Each row is a point. Two turns around zero, p and q, are shown by what they do to some points. Where does a point land after both, in the order given? Backwards means that the second turn is done in reverse. Each puzzle has new turns, and all numbers are rounded.

Turn p:
[ 27, -32] => [39, 16]
[17, 20] => [-14,  22]
[ 25, -27] => [33, 16]
[-39,  16] => [-27, -32]
[-30,  23] => [-31, -22]
Turn q:
[-29,  46] => [-35,  42]
[37,  3] => [36,  8]
[ -4, -34] => [  0, -34]
[ -5, -14] => [ -3, -15]
Where do these land?
q, then p: [-51,  -1] => [ -8, -50]
p, then q: [ 34, -11] => [17, 32]
p, then q: [17, 12] => [-9, 19]

Turn p:
[-19,  46,   1,   6] => [-19, -23,  36,  19]
[-28,   5, -18,  20] => [-37,   8,   8,   2]
[ 52, -60,  -2, -13] => [ 47,  33, -55, -10]
[-24,  19,  32,   7] => [-15, -39,  12, -11]
[ 17,  -7, -46,   1] => [ 1, 44, -2, 23]
[ 33, -17,  -7,   9] => [ 16,  13, -29,  15]
[-30,  14,  40, -29] => [  7, -37,  29, -36]
Turn q:
[-25, -25, -10,   1] => [ 17, -27,   5, -17]
[-26,  -1, -20, -13] => [ 19,  -1,   2, -30]
[-15,  10, -11, -55] => [ -4,  25,  29, -45]
[ 49,  21, -10,  46] => [ 12,  23, -24,  62]
[ -9, -41,  19,  -7] => [-12, -39,  22,  -4]
[25, 37, 32, 29] => [-32,  19, -36,  34]
Where do these land?
q, then p: [ 12,   0,   1, -34] => [  4, -31,  15, -11]
p, then q: [ 40, -29, -11, -29] => [ 6, 49,  5, 31]
q, then p: [ 29,  14,  -4, -15] => [-11, -28,  12,  14]
p, then q: [-28,  28, -12,  57] => [ 15, -48, -37, -33]
q, then p backwards: [ -8, -27,  43,  -9] => [-35,  22,  20,  24]
q, then p backwards: [-45,  14, -16,  30] => [ 23, -40,  36,  -1]

Turn p:
[-20, -26,  42, -14, -34,  38] => [ -9,  -8, -15, -47, -29, -47]
[-26,  -5,   5, -14,  14,   1] => [  2, -11,  12, -26,  12,   4]
[ -5,  -6,  -7, -24, -13,  -7] => [ -4, -12,   1,   0,  19, -20]
[-14,  55, -23, -16,  20,   0] => [ -7,   7, -23,  -6,  46,  40]
[ 36, -18,   0,  11,  -2, -20] => [  3,  14,  19,  35, -14, -12]
[14, 24, -6,  6, 26,  7] => [10, 25, -6,  3,  9, 27]
[ 19, -30,  -7,  30, -12,  13] => [ 23,  -5,  -3,  20, -38, -12]
[ -4,   6,  -3,  21,   1, -33] => [-18, -11,  16,  21,  -5,  21]
Turn q:
[-25,   1, -10, -26,  -2, -11] => [-22,  -7, -29, -11,  -6,   5]
[  3,   1, -25, -25,  13, -22] => [ -8,  -5, -29, -17,  24, -10]
[ 26, -16,  31,  21,  -6,  23] => [ 18,  -8,  47,  10, -12, -10]
[ 17,  -5,  29,  36, -21,  -3] => [ 24,  11,  42,  -7, -11,  16]
[  1,  -6,   5, -14,  -1,   7] => [ -5, -15,   0,  -1,  -5,  -6]
[  8, -23,  -2,  31, -15,  23] => [ 27,  15,  19,   8, -26, -17]
[-29,  29,   8,  14,  45, -27] => [-43,  34,  -1,  12,  32,  22]
[  0,  20, -36, -36, -13,  10] => [ 11, -26, -49,   8,   5,   0]
Where do these land?
p, then q backwards: [ -5, -20, -14,   5,  17,   4] => [ 22,   2,   6,   7, -19,   6]
q, then p backwards: [  9,  97,   1,  -7, -15, -22] => [-21,  60, -66,  17,  37, -11]
p, then q: [  4, -29,  -1, -18,  16,  20] => [  5, -22,  12, -18,  29,   3]
q, then p backwards: [  3, -14,  14,  -8,  -6, -27] => [-25,  -1,  19,  -9,  11,   4]
p, then q backwards: [  4,  20,   9,  22,  15, -19] => [-23,  19,  21,  14,  -1,  -4]
q, then p: [-14,   3,  17,   5,  -3,  16] => [ -9,  -9, -11,  -6, -21,  -3]
q, then p backwards: [ 17, -32,  -8,   7, -14,  19] => [  8, -40,   4,  -1,  -5,  17]
q, then p: [-19, -23, -19,  -4, -11,   9] => [-14, -19, -11,  23,  13,  -9]

Turn p:
[ 41,  39,   0, -50, -13,  18,  -9, -32,  39] => [ -6,  12, -47, -18,  16, -39, -13, -43,  48]
[ -4, -10,  16, -10, -34,  -7,  25, -36, -10] => [  8,  16,   7,  -1, -28,   3, -44,   5,  25]
[ 36,  -1, -17,  19, -16, -12,  -5, -10,  42] => [ 36,  11, -29,  13,  18, -25,   9,  17,  21]
[ -3, -13,  -6,  17,  23, -15,  37,  48, -49] => [ -4,   1,  17, -35,  -7,  28,   4,  33, -62]
[-27, -23, -23,   8,   1,   3,   2,  66,  -4] => [-33,  -5,  28,  -4,  23,   6,  30,  47, -26]
[ 30,  22,  10,  13,  15,  18,  -5, -42,  20] => [ 27,   3, -42,   9, -11,   4,   9, -34,  21]
[  5,  40, -40,  -7,  -8,  13, -11, -64,  25] => [  4, -23, -48,  17, -36, -45,   0, -21,  37]
[  2,  29,  14, -15,   2, -35, -24, -41,  23] => [ 21, -23, -16,  23,  12, -25, -35, -37,  13]
[-27,   4,   3,  26,  -1,  -4,   3,  73, -29] => [-14, -32,  37, -27,  22,  33,  22,  38, -29]
[-14, -54, -24,   3,  32, -16,  -3,  69, -44] => [-22,  17,  53,  -9,  11,   3,  32,  33, -76]
[-26,  -8,  36, -11,  12,  17,  14, -36,  25] => [-19,  14, -16,  36,  -8,  31, -26, -23,  20]
[-13, -26,  29,   7, -12,  19, -25,   6, -39] => [  1,   8,  56,  -3, -13,  25,  13, -14,   7]
Turn q:
[-16,  20,  30,  11, -44,   8,  13,  17, -46] => [ 22,  18, -14,  22, -29, -14,   8,  58, -19]
[-20,   3,  23,  19,  -5, -19,  15,  36,  33] => [ 32, -18,  16,  26, -10,   6,  -4, -17, -40]
[-11,  20,  18, -46,  22,  19,  28, -31,  -9] => [-30,  26, -51, -22,   5,  -7,  -1,  -8, -28]
[  7,  16,  -8,  -2, -24,  28, -14,  12,   3] => [ 27,  10,   3, -24, -15,  -7, -11,  12,  12]
[-14,  -2,  30, -45,  -5, -31, -66,  -7, -31] => [-23, -53, -49,  -4, -28,  36,  -6,  34,  21]
[ -2,  -6, -11,  27,   1,  32, -27,  24, -47] => [ 24,   8,   5,  -6, -15,  -1,  49,  29,  35]
[-21,  12, -40,  15,  -6, -19,  10,   8,   3] => [  0,  -2,  40, -12,  20,  13,   5,  17, -20]
[ -7, -61,  25,  31,  17,   8,   2, -59,  31] => [-45,  30,  14,  44, -25,  22,  -4, -58,  23]
[ 63,  20, -19,  40,  28,   5,  29,  -6,  52] => [ 33,  26,  22,  11,  64, -19, -27, -53,  16]
[ 21, -21, -49, -49,  16, -31,  10,   6,  10] => [-40, -44,  16, -35,  33, -28,  -8, -12,  -1]
Where do these land?
p, then q backwards: [ 35,  33,  -7,  31,   2, -25,  -5,   7, -21] => [ -1,  30,  -3, -16,   7,   9, -10,  55,  10]
p, then q: [ 41,  17,  14,  36,  28,  16,  49, -13, -37] => [ -5,  23,  -6, -55,  -3, -52, -18,  33,  27]
q, then p: [-16, -21, -51,  21, -40,  27, -16,  25,   8] => [  2,  22,  12, -22,  46,  25, -41, -17,  35]
q, then p: [ 25,  34,  21,  -7, -29,  23,  11,  -2, -26] => [ 13, -27,  -6, -24,  30, -37,  15,  13, -15]
p, then q: [-34, -38,  22,  -9, -12, -28, -22, -10,  17] => [ 34,   6,  -9,  41,  -4,  39,  10, -12,  15]
q, then p: [-12, -41, -24, -33,  -3, -14, -42,  -4,  -7] => [-42,  27,  24,  33,  10,   6, -16,  20,  25]
p, then q: [-11,   8,  -8, -30, -13, -21,  26,  12,  23] => [  5, -36,   7, -18,   0,  32,  21,   0,   0]
p, then q: [-48, -12, -24,  -2,   8,  16, -21, -27,  16] => [  5,  17,  44,  39, -17,  21,   2,   6, -16]
p, then q: [-11,  29,  -3,  18,   0,  44,  17,  39, -35] => [-21,   8,  -7, -30, -43, -42,  10,  -9, -32]
q, then p: [ 34,  -9,  60, -25,  60, -37,   4, -28,  62] => [ 22,  -4,  -5,  74, -79, -34,  36, -19,  -7]
